Every row gives one point. The points of each table are mixes of a few directions, plus a little noise. How many directions does each table use, and how many do they share? Where both have some left over, give the other angles between the two spaces (their principal angles), to ten degrees, smallest first.
(in the rows, 128 means zero)

First, 5 rows:
[[157 192  69]
 [113  95 159]
 [119 109 146]
 [105  80 174]
 [145 166  94]]
Second, 7 rows:
[[118 163  94]
 [128 188 145]
 [129  83 121]
 [117 139  81]
 [144  76 183]
 [140  58 161]
 [120 189 111]]
Directions: first 1, second 2, shared 0; angles 30

First, 7 rows:
[[152 232 102  89 128 198]
 [113  69 145 120 146 144]
 [133  81 127 144 175  75]
 [114 164 137 145  77 128]
 [139 132 118 147 108  83]
 [139 113 120 130  52 112]
 [109 103 147 119 211 157]]
Second:
[[108  95 121 116 115 150]
 [137 128 115 137 126  97]
 [ 99 148 125 106 104 199]
 [128 116  94 111 128 137]
 [138 113 230 142 181 150]
 [130 155  45 160  62  33]
 [158 142 164 126 181 130]]
Directions: first 4, second 4, shared 3; angles 50

First (8 x 8):
[[100  83  62  83 151 135 147 204]
 [120 115 109 115 134 130 134 149]
 [ 95  75  51  75 155 136 151 218]
 [147 159 173 159 112 124 115  76]
 [116 108  99 108 138 131 136 162]
 [162 183 208 182 100 120 104  35]
 [137 141 148 142 121 126 122 105]
 [147 159 173 159 112 123 115  75]]
Second, 7 rows:
[[128 127 127 127 128 128 129 129]
 [154 169 188 169 107 122 110  58]
 [129 130 131 130 126 128 128 125]
 [165 187 214 187  98 119 103  27]
 [116 110 103 111 137 131 136 158]
 [106  94  77  93 146 133 143 187]
 [ 97  79  57  79 153 134 149 212]]
Directions: first 1, second 1, shared 1

First, 10 rows:
[[128 117 121 131 133 121 131 128 133 131 118]
 [108 125 150 152 183 137 106 159 196 138  52]
 [170  65  19  53  46  52 133 112  95 223 139]
 [108 191 200 156 151 186 118 136 125  72 158]
 [111  92 130 163 189 116 129 144 189 128  45]
 [140 179 147 108  70 156 138 102  48  93 239]
 [138 126 113 115 103 121 137 114  99 129 159]
 [132 106 110 128 127 111 139 120 125 132 123]
 [126 112 127 149 140 123 152 111 115  97 135]
 [118 167 162 125 138 157  96 155 155 138 115]]
Second, 10 rows:
[[141 191  98 152 127 128 146 101 148 119 179]
 [ 85  55 122 105  95 157  97 129 104 130 117]
 [ 75  53 176  83  91 176  74 155  69 124 110]
 [173 212 123 159 171  87 163 121 158 129 141]
 [162 230 130 157 165 100 152 119 145 122 163]
 [190 192 130 139 111 148 177 120 170 114 169]
 [107  24 165  89 110 146 104 163 101 138  63]
 [ 64  66 138 106 115 144  74 136  78 131 112]
 [158 161 112 151 163  88 155 123 156 135 118]
 [128  98  84 139 132 109 141 113 153 138 110]]
Directions: first 3, second 4, shared 1; angles 60, 80

First (11 x 14):
[[122 111 105 112 141  75 124 134 155 121 119 129 121 137]
 [126 108 101 101 139  66 119 137 153 126 126 132 131 148]
 [117 121 118 135 142 105 134 127 150 116 111 123 107 117]
 [141 127 128 107 116 126 117 133 113 141 147 135 155 150]
 [136 116 113  97 125  92 115 137 131 136 141 136 149 155]
 [135 149 157 149 112 195 133 119  95 135 138 127 135 116]
 [118 126 125 142 139 121 136 125 143 117 112 122 107 113]
 [122 166 180 197 117 249 154 106  93 122 116 115 101  73]
 [136 142 148 138 114 174 130 123 103 135 139 129 138 124]
 [101 121 116 161 157 103 147 122 170 100  87 114  73  90]
 [156 119 118  69 105 103  99 143 103 157 172 147 191 186]]
Second, 11 rows:
[[ 80 111 143 154 134  99 149 119 165 105  82 129  93  74]
 [137 136 127 133 130 145 128 128 120 129 133 124 127 132]
 [166 161 122 148 137 198 126 126  95 135 152 112 123 147]
 [ 73 111 147 164 136 101 154 115 171 100  73 126  83  62]
 [136 136 128 136 131 146 129 127 121 128 132 123 124 130]
 [145 146 127 144 134 168 130 126 113 129 136 118 120 132]
 [123  94 118  62 106  47 104 143 136 145 146 155 181 165]
 [175 150 114 112 126 168 110 136  90 148 171 124 156 176]
 [135 147 132 159 138 173 138 121 120 121 123 115 104 114]
 [110  92 124  75 110  45 113 139 146 137 131 153 167 146]
 [127 124 127 122 126 119 126 129 129 129 129 131 133 131]]
Directions: first 2, second 2, shared 1; angles 40

First, 11 rows:
[[115  85 144 131 182 131 118 134  92 174 148 152 149 119 114  97  98 115]
 [132 166 126 161 158 118  95 120 153  97 101 129 164 101  99 137 132 108]
 [119 124 142 139 207 126  98 120 117 142 130 159 170  83 106 129 106  85]
 [ 85 161 109  30  22 181 177  81 167 179 192 161  19 127 225 129 193 170]
 [172 149 152 117  58 126 157  97 180 107 130 106 129 152 135 136 161 169]
 [127  78 157 119 185 130 126 128  93 176 155 156 154 113 119 109  97 110]
 [130 127 147 177 162 123  91 114 140 150 122 140 177 124  75  66 120 140]
 [161 142 152 136 123 118 131 109 158 107 121 121 159 123 115 141 137 131]
 [ 38 134  44 153 190 134  80 194  60 125  99 139  82 112 130 122  98  78]
 [125 111  77 126  70 114 162 194  86  76  96  69  69 189 153 166 120 141]
 [202 130 157 118  53 106 177 118 164  72 114  77 136 168 136 174 148 162]]
Second:
[[100 107 135 170 194 196 159  73 121  77 159  98  72 156  90 149 139 162]
 [130 136 142 186 183 203  96  48  77  76 224  62  81 129 120 172 118 194]
 [ 97  98 117  93 119  95 201 180 188 146  32 185 135 154 101  92 153  75]
 [161 154 126 106  78  84  79 155 114 163 135 134 171  97 168 123 111 118]
 [153 153 137 159 137 157  68  83  77 112 209  79 121 106 150 159 108 174]
 [157 153 129 123  98 108  77 132 103 146 158 116 154 101 161 135 110 136]
 [ 82  85 119 106 146 121 223 162 192 126  34 179 112 169  81  96 160  83]
 [162 156 125 102  73  78  78 160 116 168 131 137 175  95 170 121 110 114]
 [104 106 124 122 143 132 174 138 156 122  88 148 115 150 103 116 144 111]
 [133 131 125 113 109 106 126 148 136 144 110 142 144 123 136 119 127 113]]
Directions: first 5, second 2, shared 0; angles 80, 90

First (9 x 24):
[[132 130 125 142 127 149 128 128 138 137 135 117 119 118 123 118 139 149
  126 127 146 143 115 131]
 [126 127 130 116 128 111 129 128 119 120 122 136 136 137 132 136 119 111
  129 129 113 115 139 126]
 [208 150 101 165  64 181 134 115 140 134 114  84 150 127 100  97 172 139
   94 165 184 135 122 165]
 [111 121 139  86 136  68 129 128  99 102 111 161 149 156 144 159  95  71
  136 127  73  87 165 117]
 [142 131 124 129 116 129 129 125 126 125 122 124 136 132 125 127 132 121
  122 135 131 123 133 134]
 [120 123 136  92 130  76 129 127 102 104 111 154 150 155 141 154 101  76
  132 130  82  90 162 121]
 [122 125 133 109 131 101 129 128 115 116 120 142 138 141 135 142 114 102
  131 128 104 109 145 124]
 [  7 100 156 146 236 156 114 152 168 173 193 144  39  69 148 121 113 230
  177  58 138 205  59  79]
 [184 144 107 165  84 182 132 120 145 141 125  89 135 118 105  98 167 154
  104 152 182 146 112 155]]
Second:
[[ 97 109 136  94 171 131 132 165 140 141 150 142 110 139 168 133 127 136
  120  86 103 116 126 114]
 [ 70 132 149 159 144  83 113  85 101 116 118 149 108  95  86 140  86 135
  189 143 126 167 114 100]
 [118 137 134 153 113 108 122  97 105 120 110 131 126 118  93 124 115 127
  155 146 138 149 122 121]
 [143 140 133 135  77  95 131 108  70 119  79 132 138 164  90 109 129 103
  139 135 135 123 138 123]
 [194 148 110 171  60 191 137 129 120 155 102  81 123 146  91  67 189 167
   98 132 203 151 103 151]
 [ 93 127 133 142 162 110 115 100 149 115 151 141 127  79 125 161  92 127
  158 154 115 147 124 121]
 [ 85 108 138  94 185 118 125 154 152 130 161 150 117 122 173 154 109 128
  130  99  89 115 131 113]
 [119 115 128 105 156 144 132 158 151 139 149 130 120 134 163 132 136 137
  111 102 114 117 127 128]
 [200 155 116 154  29 137 139 111  73 128  66 101 148 178  75  79 168 114
  109 147 175 124 134 147]
 [183 121  91 108 161 189 129 153 235 122 195 103 168  82 196 171 141 118
   68 164 114  91 148 175]
 [103 115 139  97 150 104 130 148 114 127 128 148 122 151 149 137 117 115
  130 100  96 110 138 114]]
Directions: first 2, second 4, shared 2

First:
[[123 122 130 123 133 141 167 134 113 119 118 115 121 126 120 103 109 130
  145 127 165 134  99 128 138 132 108 114 154 144 149 146]
 [128 118 114 166 149 145 114  91 132 129 121 158  96 121 134 134 146 129
  131 120  93  88 126 175 102 193 124 121 120 100 118  50]
 [205  65 106 176 229 162 117  56 101  85  56 126  96 150 136 155 212 154
  201 193 119 155 174 184 163 191 130 144 103   9 148  69]
 [104 148  87 113  50 111 130 120 162 158 208 135 149 117  91 102 135 148
  108  80 111 106  83 131 114 121 136 117 121 190 128 127]
 [112 142 141 118 121 127 128 150 127 132 130 132 130 132 134 131 103 115
  106 115 132 124 119 119 121 115 125 128 137 145 122 139]
 [149 118  82 140 111 146 164  90 137 115 163 109 131  96 102  83 160 165
  152 130 143 122  98 144 140 162 122 121 112 148 156 150]
 [151 137 133 139 143 140 128 129 127 106 121 111 134  98 149 124 135 131
  113 155 128 131 155 110 132 133 136 148  96 122 126 179]
 [ 67 157 133 136  86 130 138 139 143 157 161 162 106 107 126 106  76 110
   89  70 111  61  76 146  74 163 109  99 155 186 111  77]
 [ 96 141 161 129 119 111 117 149 130 144 121 138 122 114 144 133  93 107
  114 123 117 107 145 110 101 123 126 117 141 140 108 113]
 [154 144 125  65 127 131 122 183 118 112 131 106 173 201 119 164 128 119
   92 120 166 206 107  97 187  26 144 171 127 135 140 228]
 [117 116 196 105 139  64  82 167 118 150  79 115 150 148 150 174 111 102
  155 174 123 175 224  64 136  50 148 128 143  90 104 132]]
Second:
[[125  55  96 134 119 134 115  89 141 128 188  64 187 133 105 196 189 153
  187  78 113 182 121 134 156  82 118 139 110 181 153 249]
 [ 94 119 142 130 127 120 117 129 126 133 118 133 136 131 142 180 104 108
  139  84 103 121 139 139 113 115 130 127 148 150 124 139]
 [ 94 169  78 132  98  49  88 129 136 143  45 209 133 140 141  62  74  44
   86 102 117 132 127  97 177  77 179 157 137 137 149  87]
 [205 177  87 104 114 147 198 107 121  79 115 129 117  98 110  72 148 188
  146 182 157 121 142 145 146 172 169 139 111  86 161 121]
 [141 137  95 138 123  98  97 134 140 147 120 151 124 141 115  23 143 100
   82 175 159 149  99  85 176 105 127 139 100 111 131 100]
 [128 112 149 125 137 152 141 127 124 122 150 102 131 123 129 175 136 151
  151 116 121 124 135 146 105 141 116 118 134 134 122 148]
 [176 195 162 106 141 169 199 147 107  92 104 145  75  99 137 103 102 176
  120 188 147  72 152 158  79 212 140 110 141  67 116  51]
 [126  89 155 129 141 164 140 121 126 124 175  78 141 125 125 203 154 165
  166 107 117 133 134 149 100 139 102 114 130 145 120 177]
 [ 91 113 170 130 139 139 122 138 122 136 132 122 126 131 146 203 104 119
  140  87 102 110 141 146  87 133 113 115 153 145 109 130]
 [ 89 110 137 152 137  95  58 153 140 176 127 152 122 159 131  73 122  66
   70 140 138 142  95  80 148  90  96 126 119 133 102  93]
 [136 131 138 128 135 139 133 135 126 128 135 124 117 127 127 117 132 137
  122 147 136 122 126 128 120 142 119 122 125 116 120 115]]
Directions: first 6, second 4, shared 1; angles 50, 90, 90

First, 11 rows:
[[135  22  94 141  99 127  53  51 123  54  98 170 148 139  77 217 109  62
  114 149 115 118 133 151 156 144 197 148 102  71 150 117]
 [122 219 157 116 152 129 192 194 132 191 154  92 110 119 172  51 144 184
  141 110 139 137 124 109 104 114  70 112 150 176 109 136]
 [142 142 146 145 161 136 125 139 119 139 108 126 134 137 147 132 134 133
  130 123 128 155 125 127 110 126 106  95 131 144 101 136]
 [ 87  78  72  79  29 104 131  92 155  91 185 137 111 103  69 123 110 110
  120 144 127  49 137 131 184 136 197 227 118  78 208 105]
 [137 157 147 138 157 135 139 149 122 149 119 119 129 133 151 115 135 142
  132 121 130 149 125 124 110 124 100 101 134 149 105 135]
 [184 128 179 197 236 157  81 129  92 131  38 141 161 166 173 186 140 112
  129 120 122 222 119 137  74 127  82  15 125 158  40 152]
 [122  60  98 124  91 122  89  79 132  81 124 153 136 128  88 175 114  90
  118 143 121 105 133 141 155 139 180 160 112  87 157 118]
 [128  56 102 132 101 125  81  76 127  78 114 156 140 132  90 184 115  85
  118 143 120 114 132 143 151 139 178 149 111  87 150 119]
 [134 228 171 132 180 136 187 200 124 198 136  91 116 127 186  57 148 186
  142 106 139 159 121 109  90 112  53  84 151 188  87 143]
 [ 93 110  90  86  54 109 146 115 151 114 181 126 110 105  91 105 117 127
  125 137 129  66 134 125 168 131 169 204 126  99 189 111]
 [122 207 152 117 148 129 184 185 132 183 151  96 113 120 165  61 142 177
  139 113 138 135 125 111 108 116  77 115 147 170 112 136]]
Second:
[[150 112  30 150 119 161  97 167 177 113  84 161  23 164 152 181  68 140
  105  40 101  50 165 107 105 103 187 147 101  77 134 147]
 [135 177 131 116 106 125  99  98 163 157  77  40 210 187 196 100 111  93
  187 147 125 174 119 196 166  87 163 104 135 135 146 105]
 [117 125 183  96 112 108 143 107 131 131 185 126 210 121  81  87 188 121
  125 180 108 141  94 149 172 148  85 152 127 162 164 104]
 [157 126  48 151 144 133 113 155 204 140  41 146  66 173 175 164  97 115
  113 100 129 100 136 117 121  97  99  94 119  94 119 120]
 [159 164  90 157 169 166 133 205 157 151 102 153  41 157 168 140 105 175
  105  41 100  88 149  95  79 108 117 111 113 132 100 157]
 [115 105 199 125 133 127 125  98  57 104 185 136 183  93  77 125 159 128
  129 155 123 160 118 134 126 163 143 141 130 154 122 138]
 [ 80 128 165  98 100  94 178 107  74 127 193 113 136  54  92  85 142 138
  137 182 178 141 124 110 134 154 119 156 158 137 133 123]
 [109  87 178 132 141 109 134  88  60 101 156 148 155  74  81 141 152 115
  122 180 160 169 119 117 121 165 113 120 142 136 106 131]]
Directions: first 2, second 6, shared 2
